Each point is reached from the start by the listed moves, each made once or not at all, plus a little noise. Is the number of moves made odd or even? Then give how often each move was made.

Moves:
(1): [48 22 -5 13]
(2): [ 10   2   9 -37]
(3): [-6 26 54  3]
Start: [ -5 -42  -9   9]
Points:
[  8 -39  -2 -29] -> odd (0, 1, 0)
[ 60 -15  -4 -17] -> even (1, 1, 0)
[ -1 -43  -8  11] -> even (0, 0, 0)

Moves:
(1): [-9  0  1  7 -6 -2  4  8  1  2]
(2): [ 0  4 -1 -5  1 -5 -5 16  0  3]
(3): [  2  -8   0  -6  -7 -12  -1   4  -4  -5]
(4): [-11  11  -2   9  -3  -6  -9  17 -20   9]
(5): [-4 -9  5 -1  8 -6 -5  8 -7 -7]
(6): [-7  5 -6  8  0 -3 -2 -4  4  4]
(7): [  8   5  11  -6  -2  -4   2  -6  10 -10]
(8): [ 2  1 -5 -5  7 -1  6  8 -6 -7]
(9): [ 7 -4 -1  9 -2 -9 -6  8 -6 -1]
Start: [  0  -4 -14 -17  -2   5   6   7 -10  17]
Points:
[ 19  -6 -10 -29  -6 -26   2  36 -16  -2] -> odd (0, 1, 1, 0, 0, 0, 1, 1, 1)
[  2   5  -8 -15   7 -27 -11  57 -38   5] -> even (0, 1, 0, 1, 1, 0, 1, 1, 1)
[ 13 -10  -5 -20   8 -16   3  24 -20  -7] -> even (0, 0, 0, 0, 1, 0, 1, 1, 1)
[  6  -6  -4 -30  11  -6   9  16 -14  -6] -> odd (0, 0, 0, 0, 1, 0, 1, 1, 0)
[-24   4 -19  11  -4 -26 -17  60 -37  28] -> even (1, 1, 0, 1, 1, 1, 0, 0, 1)

Moves:
(1): [  9  -9  12   1  -5  -6 -13   3   5  -6  -2  14 -10   9  -2  -4  -2   3
  -1  -4  -6]
(2): [ -6  -1   3   6  -2  -4  -5  -6 -15   3  12  -2   0   3  11 -12  -8   8
   4   5  14]
(3): [  3 -13   2   4  -2  13  -1   3   5  -3   0  -9  -3  -4   5  -7 -11  10
   5  -4 -10]
(4): [-12 -10  -2   5  -5   0  -2  -1   5  -7  -4  -9   0   0   5  10   5   3
   5   0   0]
(5): [ 2 -6  0 -5  6  3 -6 -4 -4  2  3  7 -4  0 -6  7  4 -4 -1 -4  3]
(6): [  0   9  -4  -1  -1 -12 -14   5  -3  -7 -12  -3   4  -5   1  -8   9   1
   1   5 -10]
(7): [ -6  -3  -1  -5   3   0   7  14  -5 -12 -15   2  17  -5   7   7   3  -5
  -1 -10 -10]
(8): [ -5  -6   1  -3   2  11   5   2   6   4   2  11   1   2  -6   2 -10  17
   2  -3  -3]
(9): [  3  -2 -15  11  -6  13   4  -4   2  21  17  -3  -1  -2   9   3 -11   5
 -14   4  -6]
(10): [ -3 -20   0 -14   2  -5 -11  13   8  -8  -5  14  -4   6  -4 -17  -4   1
   9  11   6]
(11): [ -2  -6  -1  10   3  -6  -3  -2   7   5   0  19  15  17 -11  -6  11   4
   5   9 -15]
(12): [ 0  4 -5 10  2 -2  0 -6 -2  3 -4 -4  4 -1  1  1 -2  1  4 -5  9]
(13): [ -3  -2   0 -12   2  -5   2   4   3  -1  -5  -3   4   7  -6   7   0  -7
   5 -18  -4]
(14): [-14  10   6   7   2   1 -11  -4   0  -6  -2 -10  -5   3   3 -10   0   0
 -10  -3  10]
(15): [ -5 -11  -8 -11 -11   8   5  -1   1   7  12  15  -8  -9   3  -6  -5  -1
  -3 -19  -7]
(16): [  6  -4 -15  -8   7   1 -11  11  10 -13   8  -6   4  -3 -12  17  20 -13
   2 -13   3]
(17): [ 10 -12   0  -2   2  -5   3   0   9   7   8  -1   6 -10  -3   9  -1   0
  -1  -3  -5]
(18): [  2  -7  -6  -4   8  10  13 -12  -5  -8   3  10  -6   9  -5   5  -4   4
 -17 -10   3]
Start: [  2  18 -25   8  25   1  24   5  14 -15   7   6 -10 -14   5   8   2   0
  -3 -20  -5]
Points:
[-25 -28 -29  14   0  10 -22  14  19 -20  24  14 -38 -17  36 -42 -24  33
  -8 -25 -17] -> odd (1, 1, 1, 1, 0, 1, 0, 0, 1, 1, 0, 0, 0, 1, 1, 0, 0, 0)
[-22 -41 -14  -1  38  -6  -9  15  13 -56  -5  37 -10  -4   5  -3  -4  29
 -13 -38  -4] -> odd (1, 1, 0, 1, 1, 1, 1, 1, 0, 1, 0, 0, 0, 1, 0, 0, 1, 1)
[-18  -5 -53  13  15  34  11  18  13 -18  41  -6  -7 -32  31  -3  -8   3
 -19 -60 -11] -> odd (0, 1, 1, 0, 0, 0, 1, 0, 1, 0, 0, 0, 0, 1, 1, 1, 0, 0)

Moves:
(1): [-10   2   0  -4   2   1  -1   0  -9  -1  -8 -10 -10   1  -9  11   2   6
  -3  10   5   2   8   4  -3]
(2): [  3  -5  10  12  14   6  -4  -9   0  -5  -3 -11   4   0   2 -11  -4  -3
   4 -11  12   6  -7 -12  -3]
(3): [  7  -4  -5  16   3   5 -12  -2  -8 -11 -15 -10  11   7  -2 -13 -13 -10
 -14  11  12   5  -2   5   5]
(4): [  3   2  -5   1  -4   3  20 -13  -8   4   0 -10   6  -9   9  -9 -20  -6
  -7   5  -9   6   1   3   1]
(5): [  2   8  -4   1   9   6 -11 -11  -3 -17  -7   3   2   4   0   7 -14   1
   1 -11  -2  -2   6   1   4]
(6): [ -3  -6  16   0  -7  17  -5   0  -2  -2   2   6   4   0   2 -10  -5  -9
  -1   5  -7  -5 -14   9   8]
(7): [ -7  -9  -2  -1   0   5   3   5   5   2  -4 -14  -4  -1   1   1   7  -9
  -1  -6   3  -4   0  13  -5]
(8): [ -7   3   3  -3   8 -10  -2  18  -2   7   0   5 -12   6   1   2   6   5
   0   6 -11   0  10  -1  -6]
(9): [-8  5 -4 -3 -1 -1  2  3  4 11  2 -3 -7  6  4 -1 -2 11  3  7  5 -5  7  6
 -1]
(10): [ -7   8   5   1  -3  -2   0  -3  -3 -13  -3  -5   0   4 -12  -8  -4   2
  -3  -4  -2   3   6   9   6]
(11): [11 -2  3  8  0  1  0 -2  6  2 -7 -6 -5  4  1 -2  1 -4  3 -1  2  4  0 -3
  9]
(12): [  5  -1 -10  -2   0   6   7  15  -2  -1  -6   3  -1   5  -5  -5  11   0
  -5  -1  -3   5 -19   1   7]
(13): [ -1   3  -4   4 -13   6  12  -1  -1  -4  -7  -9  -5   1 -12  -8 -22  -7
 -13  -5   1  -4  10   5  -2]
(14): [ 10   3   5   2   7   8  11  -1   9 -11   3  13  11   1   2   2 -12  -5
   4   5   4  -5  -7   1   4]
(15): [  2   0  -6  -1   2   0  -4   2   2   1   9   5   9   4  -3  -2   0  -8
   5   2  -1   1  10 -15   8]
(16): [  4   5  -4  -2   6   0  -1   2  -9  -6   1  10  -3 -13   0  -2  -1  -1
   7   1   0  -1   2   8 -11]
(17): [ -8  10   2 -11  -4   1   1  -2  -4  -1   5  -6  -9   4   3   7  12   4
  -4   0   1   9   7  -6 -10]
(18): [ -1  -3  -3  -4  -9  -3  -1   3  -5  -9   9  -4  -5  -5  -1   5  -6  15
   3   5 -13   6  -3   2  -9]
(19): [ -9  -2   8  -6   6   1  12  16  -5  -4 -12   0  -8  -8   9  -8   3   5
  -4   4  -4   1   6  -7  -5]
(20): [-7 -1  3 11 -5  4  6 -5 -2 -1  3 -1 -1  0  8  0 -3 -2  1 -2  0 -4 -3  6
  4]
(21): [  1  -2   2   2   8   8  -1  -6   4 -13  -8   0  -1  -2  -4 -14   3  12
   2   8 -14  -9   1 -17 -12]
(22): [ -1 -11   1   2   3  -6  -3  -6  -3   2  -3   6  -2   7   3  -5  -5   2
   5  -2   5   4  10  -1  -3]
(23): [  6  -5   3  -1 -13   3   0  -7  -9  -7  -7 -14   6   4   0   3   0   4
  12   2   0 -11 -10   7 -12]
(24): [  2   0   0  -5   2 -10  -3  -4   3   1   2  -4  -8   7   1   0   1  -1
   2   2   2  -9  -7  -1   3]
Start: [ -3  -8   2   5  -8  -2   7   4  -8   6  -7  -5   7  10  -6  -3   4 -18
  12   6   2 -11   9   6  -8]
Points:
[  1  -9  19  -8  15  11  23  25 -20 -34 -30 -36 -21  29  -9 -16  22  10
  30  39 -19 -10  -3 -40 -38] -> odd (1, 1, 0, 0, 0, 0, 0, 1, 0, 0, 1, 1, 0, 1, 1, 0, 1, 1, 1, 0, 1, 0, 1, 1)
[-41  -9  23  -4 -13  18   3  15 -32 -34 -34 -60 -24  32 -23 -21 -34  -6
  15  11 -10 -31  31  25 -24] -> even (1, 1, 0, 0, 1, 1, 1, 1, 1, 1, 0, 0, 1, 0, 1, 0, 0, 1, 1, 0, 0, 0, 1, 1)
[  4 -16  10  20  -3  21  59  11 -27 -35 -39 -49 -12  18  -6 -39 -38  -8
  17  36 -28 -20  -1 -21 -24] -> odd (1, 1, 0, 1, 0, 0, 0, 1, 0, 0, 1, 1, 1, 1, 1, 0, 0, 1, 1, 1, 1, 0, 1, 1)
[ 10  -9 -12   1  -6  20  24  22 -11  -5 -24 -23   3  22 -13   2   7 -25
  37  26  14 -25   0  30 -12] -> odd (1, 0, 0, 0, 0, 0, 1, 0, 1, 0, 1, 1, 0, 1, 1, 1, 0, 0, 0, 0, 0, 0, 1, 0)
[-14   2   2   6 -18  20  24  18 -43 -18 -46 -56 -27  26 -29 -36 -22 -49
 -27  28  -5   1  10  53  -5] -> odd (1, 0, 1, 1, 0, 1, 1, 1, 0, 1, 1, 1, 1, 0, 0, 1, 1, 0, 0, 0, 0, 0, 0, 1)
